Rows are points. The window is the flat piece filled in between its corners: a triangle in 3 columns, a solid with four corners in 4, and so on. A path goes straight from each point to the next, and from the last back to the first. After which points does the path pass through the window?

Window (4 x 4):
[[-42  -7  13   9]
 [ 93 -58   6  -5]
 [-41 -42 -61   9]
 [ -5 -57  25   4]]
Path:
(1): [-79 -10  -4 -20]
(2): [ 50 -41  25 -61]
(3): [ 53 -47  24  27]
(4): [ 92 -61   7  55]
(5): [ 70 -52   3 -51]
(6): [-19 -46 -12 -20]
(7): [-18 -48 -11  23]
(8): [-27 -23   2  47]
(9): [-30 -22   8 -23]
(10): [-35 -14   3 -18]
(11): [-33 -17  13  32]
(12): [-81 -16   5  57]
Through the window after points: 4, 6, 8, 10

Window (6 x 6):
[[-23  71  35 -22  24  17]
 [ 55 -19   6  -3   3 -13]
 [  7 -41  67 -75 -26  -8]
 [-15  -6  45  16 -95  -4]
 [-45  -4 -56  10  -8 -43]
 [ 21  11  -3 -60   1 -10]]
Path:
(1): [  9   7  38   0 -42 -35]
(2): [  5 -12  11  -1 -37  28]
(3): [-32  10   3 -15 -14  22]
(4): [-22  30  26 -14 -22 -36]
(5): [-13  32  22 -10 -27 -53]
(6): [-29  -9 -17  -2  -4  42]
(7): [ 11 -23  22 -56 -14  11]
(8): [ 22   8  45 -50 -11 -60]
Through the window after points: 1, 5, 7

Window (8 x 8):
[[-60  42 -35  27  36 -14  12 -26]
 [ -3  71 -28 -18  24  34 -60 -27]
 [-37 -65   7 -82   9   0  66  -3]
 [ 50  16  19  49  30 -36  -6  15]
 [ 54  50  55  43  20  12  76  29]
 [-45 -25  67   5 -81 -95  46  18]
 [ 63   4 -11 -63  15 -27  51   7]
 [ 56 -11 -54 -49 -59  17 -21   1]]
Path:
(1): [-14  -3  -3 -23  15  -4  21  72]
(2): [-14  49 -32 -18  14   7 -25  16]
(3): [ 11  32 -10  -3   9  17 -15 -63]
(4): [ 20  18 -11 -24 -14  11   9 -37]
(5): [ -8  35 -29 -35   3  11  -7  72]
(6): [ -5  -3  -6 -36  19  -4  34  75]
(7): [  9  -9  16 -28   3   0  42 -42]
(8): [ 28 -29  21 -15  13 -25  34 -86]
Through the window after points: 2, 6, 8

Window (9 x 9):
[[-17  33 -12  37 -33  30  -4 -13  -8]
 [ 19  20   8  32  59   2   4  19   3]
 [-29  -6 -27  -2 -29 -19 -27  10  -4]
 [ 19  -7 -19  44   3  24   8   1   7]
 [  6  -5 -73 -36  12 -10 -18 -42  -5]
 [ 50  12  62  20 -17 -29 -16  -2   3]
 [-10 -13  18  13  37 -10  95 -18 -11]
 [  6  18 -43  -5  -6  42 -18  26  -2]
 [ -4 -45  26 -53  59 -35 -14 -30  22]]
Path:
(1): [  5   3   6  14 -10  -1 -14  -5 -17]
(2): [  4  34  -4  11 -25 -16   2   0  54]
(3): [ 14   7 -14  -5  25  -8   4 -14  22]
(4): [ 11 -13   1   2  30   4  -8  -7 -34]
(5): [  3 -11 -11  21  -1  16  -3  -7 -51]
(6): [ -7  23 -10  14  -9  15   1  -7  22]
(7): [ 23   0  10  -8   9 -31   7  -3  45]
(8): [ 18 -18  19  -5  14 -20 -12 -10 -25]
Through the window after points: 1, 5

Window (11 x 11):
[[  9 -48 -25  34 -40 -64  21  29 -35  23  -4]
 [-36 -59  18   3 -13  67 -11  29   5 -28 -19]
 [-19  58   1  75  29   1  40  33  -7  24   4]
 [-36   3  56  35  37  11  30 -24 -51 -44 -16]
 [ 31  50 -46 -30  12 -56   5 -49  20  -7 -15]
 [  7 -47 -27 -69  46 -20 -11 -14 -12  47   0]
 [ -9  18  25  19 -62  21 -53  41 -20  32 -14]
 [ 48 -35   8 -19   8 -43  37  45   2  21 -25]
 [ 48 -39 -18  31  27  -8  42 -41 -44 -13 -20]
 [-39 -65  67 -22  21  65 -30 -46  55  -8 -44]
 [ 23 -34  -7 -10   5 -11 -79   6  45 -10 -13]]
Path:
(1): [ 11  -8  34  -1 -21  11 -13   3  12   3  61]
(2): [ 18 -20  24  11 -19  -3 -14   6  12  -8  23]
(3): [-11 -13 -16  36  -5  -3 -29  19   1 -10 -95]
(4): [ 17 -31 -20  16  35  -8  17  -6 -37  -2 -90]
(5): [ 29 -37   9   7  10  -2  22 -30  -8  -3  24]
(6): [ 15  -8  13  33 -21  -6   6  12  -6  -2  27]
(7): [  3 -10  -7  35   0 -26   4  29  -5   8 -65]
(8): [-15  -9  -5  -3   7  -3 -22  13   0  20 -42]
Through the window after points: 4

Window (12 x 12):
[[-29 -50 -42 -17 -15   8  71 -48 -44 -41  23 -27]
 [-40  49  16   1  -6   2   1 -26  65 -38  -8  23]
 [ 61 -37  -4 -13 -70 -55  -4  16 -62  43 -54  17]
 [ 41 -78 -43 -68 -59 -42  21  93 -47  40  30  18]
 [  5  14   2  46  41   1  10  48  52  -4 -33  49]
 [-19 -12  36  -2  25  20 -14  -2  38  36 -33  35]
 [ 10  56  31  23  -4  45 -10  53  13  36 -29  36]
 [-11 -22 -11 -15  22  40 -15  -7   7 -78   7  19]
 [ -9 -38  55  18 -51 -79 -20  14 -76  14 -13 -22]
 [  8  27  45 -11  41 -23  13 -35  -6 -28  14  10]
 [  1 -59 -70   9 -23   7  17 -79 -26 -32  81 -21]
 [-47  45  -7  11  44 -13 -32 -24  -9  -4 -29  19]]
Path:
(1): [-31  -9 -10  10 -11   5  35 -29 -33 -21  11  43]
(2): [ -8 -16 -19 -19  11 -10  15 -21   2 -23  -1 -45]
(3): [  9   6 -13 -11  -5  -8 -11   6  19 -10 -22 -64]
(4): [-13   1   9  16 -18   1  10  -2 -36 -17  19  76]
(5): [-23 -28  32  11 -36 -29  17  -6 -75 -13  12  81]
(6): [  2 -23   7  -7 -15 -32 -16  14 -11  -2 -12 -46]
(7): [ 10  -1   9 -10  -1 -13  -8  20   8   6 -24 -17]
(8): [-33  -9  30   8 -21 -23  18  12 -47  -2  -1  95]
Through the window after points: 1, 5

Window (14 x 14):
[[ -7 -15 -27 -15 -28   5 -21  13  24   1   7  -8 -27   3]
 [ 19   2   2  11  35 -16  34 -12  15 -17  13  -4  -5  20]
 [ 43 -24  10   1 -34   5  -2   6 -25 -33   6 -37  15  18]
 [ 18  13 -24  42 -19  49  44  48  21  -6 -15 -15  47   0]
 [-11 -26  -8  -9   7 -26   7  -3   7 -50  26   4  22  -5]
 [-26  -6 -34  34  30 -43  -9  -6 -45 -23  58  11   5  -3]
 [-13 -95  -4 -18  46 -34  57  24 -60  -9  37  55  13 -28]
 [-47  17  -6   8 -27   8  22   9   2 -31 -16 -31 -28 -10]
 [-44   3 -42 -40  -1  44  79  19   0  15  -2 -19  24  -6]
 [-23   7   4 -31 -39  -2  -2  24  -6   0  27  28  -7   9]
 [-33   3  15  29  13  56 -18 -13 -11 -22 -64  -4  18 -26]
 [-63 -12  18 -28 -11  -8 -22  27  -5  11 -42 -18   2  -9]
 [-43  -3  12   3 -12   7  -1   0  15  -9  46 -34 -15   3]
 [  3  -8  -4  16 -45 -10  12 -19  26  11  -1   1  11  11]]
Path:
(1): [-42 -24 -13  11   1  13   0   5  -7 -19   1  14   9  59]
(2): [-30 -27 -23   6  11  12  20   0  -7 -36  13  14   2  53]
(3): [  1  -6  -3   5   0 -11  15   4  -9  -7  21  -5   3 -26]
(4): [-18  10 -13 -16 -15   9  44  14   2   5  11 -20  15 -37]
(5): [-41 -17 -30  -1   3  39  34  16  -2 -17 -14  -8   4  46]
(6): [-30 -24 -10  24   6  19   5   2  -6 -30 -19  -4  13  21]
(7): [ -6   3   5   2   5   3   6  -5  -5  -3   1 -21   7 -42]
(8): [  5  -1 -10 -16 -18  -3   1   5  11   1  18 -13  -4 -37]
(9): [-28 -22 -18   6 -20  11  -7  11  10 -14  -9   5  -9  41]
(10): [-34 -42 -21  -2   2   8  15  10 -11 -29   7   9   5  33]
(11): [ 11  -7   5  -9  -9 -16  13  21  -5  14   9  -6  -2 -52]
(12): [ -5  -2  -4  -9  -2  -5  10  10  -7  -2  12  -8  10 -38]
Through the window after points: 4, 8, 10

Window (14 x 14):
[[-34 -34 -21  -2 -63  40   2  -9  64  55  11 -21 -87  15]
 [ -5   0  44  58  37 -41  11   2  95 -46 -75 -50  -2   8]
 [-18  -3 -24 -30 -17  15 -27 -82 -14 -48 -18  19  76 -17]
 [ 21  29   3  41 -49 -41  -4  20 -20  53 -10 -10 -14  12]
 [-60 -24  14  -4  -3 -21 -10 -53  21  45  -5 -58  43 -32]
 [ 16 -35   9  68   6  78 -23  -4 -45 -41 -17  -1 -48  19]
 [ 42 -47  -7  23  -1  -3 -49  28  20  -5   8 -40   2  12]
 [ -6  53 -43   1   7  29  25   6 -66  -9 -54 -40  23  -6]
 [-34 -27   2  19  24 -67  32 -75 -10  -8  15 -86  -7 -25]
 [ 11 -34  88   7   3 -40  71 -42  64  -7  51  18  23  11]
 [-92  11   4 -67   3 -71 -22  -5  34 -14 -36 -25  41  -9]
 [-14  16  -8   7  23  -5 -44 -25  28 -18  53   6  45  -8]
 [-11 -44   8 -40  41 -37 -37 -29  37  46  -4 -26 -66  -9]
 [-23 -51 -35  59  16  41  21 -33  10 -37 -16  25  25   2]]
Path:
(1): [ -9 -23   9   2   6 -29  -4 -10  11  10  -6 -25 -20 -60]
(2): [-11 -28 -20  37 -12  18  -4  -1  18 -36  -8  11  10 -66]
(3): [-16 -39 -14  32  15  17   9 -33  15  -8 -10  -7  12  35]
(4): [-20 -19   3  18  16  -8 -10 -35  13   3 -30 -32  23  66]
(5): [-28 -14  -3  23  -2   2  15 -12  35 -29 -12  -6   7 -92]
(6): [-18 -11  29  11  -3 -34  -1   3  23 -21 -13 -16   5 -89]
(7): [-25   5 -10  10  35 -22 -19 -47  26   8 -19 -38  40  89]
(8): [-32 -14  -8  -4  26  -6 -10 -49  20 -17  -6 -29  33  33]
(9): [-32 -17  -1 -13   4  -1 -11 -22  22 -32  -8 -15  24 -61]
(10): [ -9 -31  -4  40   7  12   9 -14  31 -25 -19   3  -2 -50]
(11): [-25 -23   4  26  26 -12  13 -40  25 -15 -17 -21  28  87]
(12): [-16 -21   0  -4  20 -24 -12 -39  17  15   1 -30 -17  18]
Through the window after points: 2, 4, 10, 12

Window (14 x 14):
[[-13 -11   5  25  48 -34 -30   3  25  14  60  36   0   3]
 [-12  23  54 -22 -34  -9  34  17 -36  30 -27 -41  20   4]
 [ 46 -17 -20 -51 -15  -6 -40 -12  54  42   7  20 -29  31]
 [-81  24 -30 -41   8  10  52  -9 -78 -31   8 -19 -11  14]
 [-88 -34  14 -23  45  18 -66  12 -75 -71  33  15  -5   9]
 [  4 -42   7  -1  18  34 -23   4  -7 -36  47  83  41  17]
 [ 14 -40 -27   5 -31 -50 -10   2  -1  43 -26 -12  61  -8]
 [-21 -41   9   6 -62   0  21   9  -5  24  45 -52  33  -6]
 [-84 -46  11 -44  46  -4  29  44 -48 -85   6  13 -29 -12]
 [-95   0 -10   8  36  58  12  36 -43 -73 -22 -28  -5  -6]
 [ 17 -46 -17  -4  67  25 -30  32 -57 -34  45  20 -13  -6]
 [ 10 -50  35  16 -39   1  38 -73  -3  49 -20 -40  28  -9]
 [ 24  -7  13  36 -69 -37  11 -27  -9  -9   1 -18  -3   8]
 [ 15 -37 -18   6 -21 -15 -35  20  10  80  10  73 -48  21]]
Path:
(1): [-15 -53 -22  13   7 -37 -15  40  -4  34  -4  20 -33  76]
(2): [-21 -29  23   1  -4   2  16   3 -18   2   8  -8   0  29]
(3): [ -5   4  15 -24 -15  16 -11 -19 -28   0  17  16   2 -45]
(4): [-28  -7  -8 -13 -11  18 -27 -21  -9   3  21  16   1 -82]
(5): [ -8 -25  -8  -4  14  -1   5  15 -42 -16  18   6  -9  30]
(6): [  1 -21   1  -9  -2  -2  -8  -2  -4   8   8   0   8  42]
(7): [  6 -18  -6  -4 -13   6 -18  -1   2  21  14  17   0 -18]
(8): [ 13 -11  -7 -18  -4  14 -42   8 -13 -15  38  27   9 -79]
(9): [-13 -51  11  10  19  -2 -14  10 -12  -6   9   6   4  38]
(10): [-10 -25   2  30 -11  -9   4  -4 -12 -11   8  -3   6  40]
(11): [ -8  -8  12 -32 -26  -5 -11  -7 -17   0  28  10   2 -67]
(12): [ 11 -12   3 -13 -26  20 -22 -10  -9  38  29  53 -12 -52]
Through the window after points: 4, 10, 12

Window (14 x 14):
[[-66 -19  26  33  46  39 -56  44 -16 -23  49 -40 -77 -23]
 [ 14 -14 -10  41   2  60 -27  25  19 -18  77 -41 -40  18]
 [-23  53 -27 -45  27 -57  42  49  49  49 -16   3  56   6]
 [ -5 -15 -63  18 -20  38   3 -52 -49 -57  35   3 -15  -3]
 [ 29 -29 -23 -78  34  19  27 -40   4  54 -42 -29 -55  -7]
 [-12   6 -45  -1  52  -6 -50 -16  20  83   5  -3  15   2]
 [-12 -25   3  11  27  28  71  15  42  60 -23  40 -64 -27]
 [ 14  73 -36 -15  28   4 -28   5 -65 -36  35  36   3  -1]
 [-11  30  45 -84   0  -6 -15   5 -40  26 -33  71  46 -20]
 [-31  12 -12  -4  64  46 -32  74  29   0 -20 -25  15  11]
 [-15 -10  60   4  95 -14  60 -45  21 -50  21  70  28 -17]
 [ -7   7   5 -28  29  -3 -77  47  21 -43 -33  -1 -41 -22]
 [ 34   2  40  76  33   4  64 -50 -22  -9  11 -13  61  -7]
 [-52  90  43  36  37  26   2 -20  50  64  16  -4  51 -10]]
Path:
(1): [ 18  -3   4 -30  48  40  30  -6  -1  14  22 -12  14 -82]
(2): [-11  -1   9   8  32 -15  10 -23   4   8 -23   4 -20  52]
(3): [-49  25  53  10  40 -14  17 -24  -3  -5 -11  41 -11  66]
(4): [ 10  -6  -9  -2  77  23  12   3  37  -5  41   3  36 -93]
(5): [-25  38  26  14  41  27  12 -10  29  24  19   3  34 -39]
(6): [-41  52  32  27  46  -6  -2 -17  21  29  -1  16   1  53]
(7): [ -6  46  -8  -2  32   3 -16   8 -41 -18  14  28  -4  49]
(8): [ 17  51 -35 -16  28  15 -16  -5 -25 -13  35  14  14 -81]
(9): [  1  11   8 -26  44  10  -1  14  25  -3  15  13  25 -58]
(10): [-28  22  13  -8  34 -19  10   5   6   2 -18  23   2  37]
(11): [-15   1  -6 -34  28   5  13 -16  -2  31 -35  -3 -41  51]
(12): [ 36 -11 -23 -40  34  21  14  -4  24  34  15 -20   5 -81]
Through the window after points: 1, 3, 5, 7, 9, 11

Window (14 x 14):
[[  4   3  28  52  -4   4  -9  -7   4 -31  32  10   8 -49]
 [ 33 -46 -58 -16  19 -40   7   6  10  53  22  11  19   4]
 [ -5 -56  -5  35  16   3  33 -13  44  30   3 -46 -20 -21]
 [ -3  -7  34  20 -28 -15  56  10 -16 -17  17 -42 -21  -6]
 [ 11 -37 -46 -57  16  31 -66 -25 -21   3 -12  15  14   6]
 [-54   2  34  68 -17   4  47  38  29  -2  -5   6  -2  10]
 [ 24 -56  21  12  -2   7  17   3  13  56  16 -33  51  13]
 [-48   4  51  56 -17 -30  37 -28  -4  55  23 -30 -14 -19]
 [ -4  -3  76  42  -9 -47  39  -7  55  11 -12 -16 -17   7]
 [ 30   3 -29 -43   5  61   9 -19 -10   0 -31  61  20 -46]
 [ 55 -33 -35 -11  -3  42 -19 -16   7  48  28  22 -20  25]
 [  0  27 -18 -68  51  72  -6 -18   5 -33  36  52  18 -20]
 [  6  35 -40 -60 -27  59 -24  -1  38 -12  14  26  23 -38]
 [ 29  36 -17  36  32   3  -9 -21 -20  20  -6 -48  11   2]]
Path:
(1): [  1 -26  47   7  16  -2  11  24  16  50  26 -18 -34 -46]
(2): [  4  -8  -6  39 -22  -1  11 -23   4  20   0  -6  10  13]
(3): [ -5 -24 -14   5  -8  14  27 -24  23   6  14 -16  15 -14]
(4): [ 23  -3  31  17  21   6 -30  34  22  57  -2  -1 -33 -19]
(5): [-21  17  21 -40  21   7   0  57 -19  17  -4 -25 -21 -54]
(6): [ 23 -12 -13  18 -13  50  -5 -61  24 -14  13  34  26  12]
(7): [ -2 -20 -35   4 -23  34  10 -53  35 -13  -1  17  15   8]
(8): [  5   6   8 -13  -5  18   3  18  19  18  11   0  16 -22]
(9): [  8  -8  -5 -20  18  22   7  30  19  38  24  -2 -37 -30]
(10): [ 13 -16 -33  10 -27  13  -2 -53  23 -12  -5  10  62  12]
(11): [  4 -26 -17   4 -12  -6  11 -43  24  24  26   2  26   5]
(12): [ 36   3  -5 -19  28  14  -8  21 -13  23  -1  -8 -20 -34]
(13): [ 32   4  21  -8   5  23  11  35 -11  32  13 -17  -4 -27]
(14): [-14 -24 -33  15   0  -9 -14 -95  18 -27  15  10  21  -4]
(15): [  1  -4  -8   3  -7  13  30 -17   8 -13  11   4  13   6]
(16): [  4   9  16  -6  -4  14 -21  27  10  27  13   8   2 -29]
Through the window after points: 3, 7, 9

Window (14 x 14):
[[-24  21 -47 -13  21 -22   2   1  21   2   2 -28 -31 -22]
 [ 12  -8  -4  -2  -7   0 -19  11  12   5 -24  14   3  15]
 [ 14   2  11  21 -14   1  50  34   3   4 -17 -19 -16 -24]
 [ 30  26  -7  29  -7  20   1  -2  22   3  14  27  -1   8]
 [-22  26  -6   8 -36   6 -11  20   1 -11  30 -20 -11   5]
 [ -7 -17 -53  -3  -5  18  -7   0  17 -46   2  -1 -66 -37]
 [ 53 -32 -41  14 -95 -15 -28  -6  44  24  63 -15  13 -24]
 [ -7  -7  21   4  12 -13  -8  -2   2  16  -1  10 -42  -6]
 [-27 -13  -6 -25 -13   9   7  26  37  26   8  12 -10 -20]
 [ 13  34 -16  -9   7 -33  12   8  15 -14  -9  32 -22  -7]
 [-16 -30  11  37 -25 -11  -7  12  32   5   2   8  -5   0]
 [ 16  31  23  -2  20 -16  -2  15  28 -18   9  -8  -9   0]
 [ 19 -37  11  32  -7 -18   6  54   7  28  17   4  -3 -11]
 [-30   7  11 -17  12 -35 -14 -17 -15 -18  42 -21  38  -5]]
Path:
(1): [  3 -12 -16  -3  -8 -10  27  12  25  -7  17 -12 -12  15]
(2): [  7  21   4  16  -8 -15 -22   8   1  20 -11  11 -27 -50]
(3): [ -3   8 -22  16 -26 -10 -39   6  24   2  15   1   2 -42]
(4): [  9 -22 -17  -4 -23 -11   5   0  28   9  29  -5 -19  12]
(5): [ -4  -2 -17   0 -11  -9   6   2  20 -13  12   0 -21   6]
(6): [ -2  14 -10  -2 -15   1 -10   3  18  -9   6  -3 -15 -27]
(7): [-13  10   1  -1  -8 -14 -32  19  12  -4  -8  -4 -12 -49]
(8): [ -1  -9 -27  -7  -9 -11  28   7  19  -8  19   1 -29  19]
(9): [  0 -19 -13  -2 -10  -8  25   7  13  -4  33 -15 -32  23]
(10): [  0   8  -4  11 -15  -4  -4  15  16   3   8   3 -12 -26]
(11): [ -7  15   5  11   6 -15 -20  24   8  10  -4   2  -6 -38]
(12): [  2 -15 -21   3  -7 -11  12  11  19   5  16 -10 -26   1]
(13): [  8  -8 -12  -3  -3 -18  13   4  21  -2  18  -1 -21   4]
(14): [ -2  -3 -12  10 -11  -2 -23  11  23  12 -12   0   2 -40]
(15): [ -3   4  -9  13 -19  -9  -7  16  10  -1   9   0  -1 -27]
(16): [ 12  -7 -12   2 -13 -12  10  17  24   1  24 -14  -9  10]
Through the window after points: 1, 11

Window (14 x 14):
[[ 52  17  27   5  -1  24  29  -8 -33  22 -19 -13   0  -2]
 [ 56  34   3  -6 -22   1   5 -11  -1  37  32 -15  21 -70]
 [ -2  19  17 -11  -4 -24  13 -29 -50  -2  -2  10 -13 -20]
 [-24  33   1  -4  63  57 -38  -9  -3  47   0  17 -45 -16]
 [ 15  45 -54 -56  33 -19 -20  40  36  21 -12 -16  65  49]
 [ 26 -18 -10 -24 -32  22  -6  13  36   4 -29  28  16  21]
 [ -3  10  20 -24 -28  16  13  35  31  22  23  -9 -48  40]
 [ 10  38   2  21 -52  29   4 -23 -20 -24  34  -1  23  42]
 [ 27  -9  44  53   0  13  -9  27 -47 -88  -1  58 -13 -14]
 [ 18 -26  54  -9 -55  -6 -38  13  50  39 -16 -19  -1  68]
 [-57 -11  14  47  31  17   4 -21  49   1 -24   1 -50  -1]
 [-20  45 -24  50 -74  15 -56  -7 -16  42  -8 -47 -49  46]
 [ -2 -20 -55   7  15   7   3 -23  59   4  38  -2 -29  95]
 [  2   1 -11  11 -18  59 -36  -8 -24 -16  23 -40 -21 -11]]
Path:
(1): [-14   6   4   2 -27   5 -19   7 -28  27  10  -8   5  -1]
(2): [  7 -18 -14  35 -36  26  19  20   2  36  -3   4  25 -14]
(3): [ 13  38  18  -6  -5  18 -32  -9 -16  -5   1 -14 -23   7]
(4): [ 33  49 -20 -12  -5  -3 -34 -51   5 -33  -9  12 -33   2]
(5): [ -6 -17  19  17 -27  42  13  31 -26  35  35 -35  21 -11]
(6): [ -6 -12   8  27  -4  20   4  10 -21   8  10   5 -14  16]
(7): [ 25  18  42   8 -31  20 -16 -30  15 -43  -3  14 -53 -19]
(8): [ 52  65  12  -4  20  36   6   3  50 -14 -44  -8 -39  18]
Through the window after points: 4

Window (14 x 14):
[[ 29  23  30  76   9 -64 -23  15 -13  43 -38  23  15  -1]
 [-20  59  14  25  -4  23  -4 -59  37 -13 -38 -13 -18  -1]
 [ 19   8  67  -4  21 -38 -11  39 -25 -15  25  43  -2  -9]
 [-58   7  20 -24  16 -35 -49 -27  39  47   7  12  -1 -18]
 [ 36  43  -5 -19   4  26 -12 -15 -39  60 -27 -20   2 -34]
 [-13  39 -58   3  42  30  -4 -20  24   1  10 -24 -33  17]
 [-33 -36 -38   8 -69 -58  13 -14 -36 -21  -1  19  31 -21]
 [  5 -14  13   2 -95  20 -43   8   7  18 -47   7 -37   9]
 [ 19  14 -25 -11  -2  26 -90 -60 -13   6  13 -37 -40 -10]
 [ 14  -8   5 -56 -44 -63   1 -25  -2  24   3 -23 -32 -14]
 [-19 -33  36  -7 -26  21  29 -37   5  12 -11 -42   4 -11]
 [ 13  48  25  22 -40 -27   5  43   8 -47  -7 -46  11 -14]
 [ -3  22 -27   4  10   1  27  12  -3 -25 -89 -38   3   0]
 [-28   8  85  22 -18 -43   2  22 -55   5   5  10  -2  32]]
Path:
(1): [-48   7  29   5   6 -16  -3  -1   3  22 -10 -39 -66 -50]
(2): [-21   2  22  15 -19 -18  12   2 -44  18  -7 -22 -50 -53]
(3): [ 10  16  41  -7 -29 -13 -24  -1   5   3 -15   8  37  57]
(4): [ -3  12  22  -5 -20 -22 -15 -17  -3  13 -24 -12  11  10]
(5): [ -8  12  18  14 -18  -1  -9  15 -13   5  -7  -5 -41 -64]
(6): [-22  27   3  14   5 -11  10   6 -18  -9 -27 -19 -41 -58]
(7): [ 23  22  -5 -10 -16   8 -22 -29   6  19 -20 -10  26  35]
(8): [ 29  18  -4   4   1 -25 -23 -18   5  31 -26 -11  28  24]
(9): [-27  30  33  37 -15 -15  14  36 -27 -14 -34  -7 -42 -62]
(10): [-42  24  -9  17  -7   1 -17   4 -28  34  -5 -35 -59 -47]
(11): [ 46  12  13   2   3 -15 -21 -27  16 -20 -22  16  37  54]
(12): [ 11   0  36 -22 -28 -22 -27 -22  -1  -1  -7  26  50  32]
(13): [-13  10   8  51 -10 -21   5  16 -26  29 -30 -37 -60 -53]
(14): [-16  -1  -1  14 -26 -29  -5   3 -22  18 -14 -17 -35 -29]
(15): [ 32  15  10 -22  11 -24 -22   4  -5   9  11   9  35  29]
(16): [-21  10   9 -15  -4 -24 -34 -23  15  27  -2  15  18  -2]
Through the window after points: 2, 6, 8, 10, 16
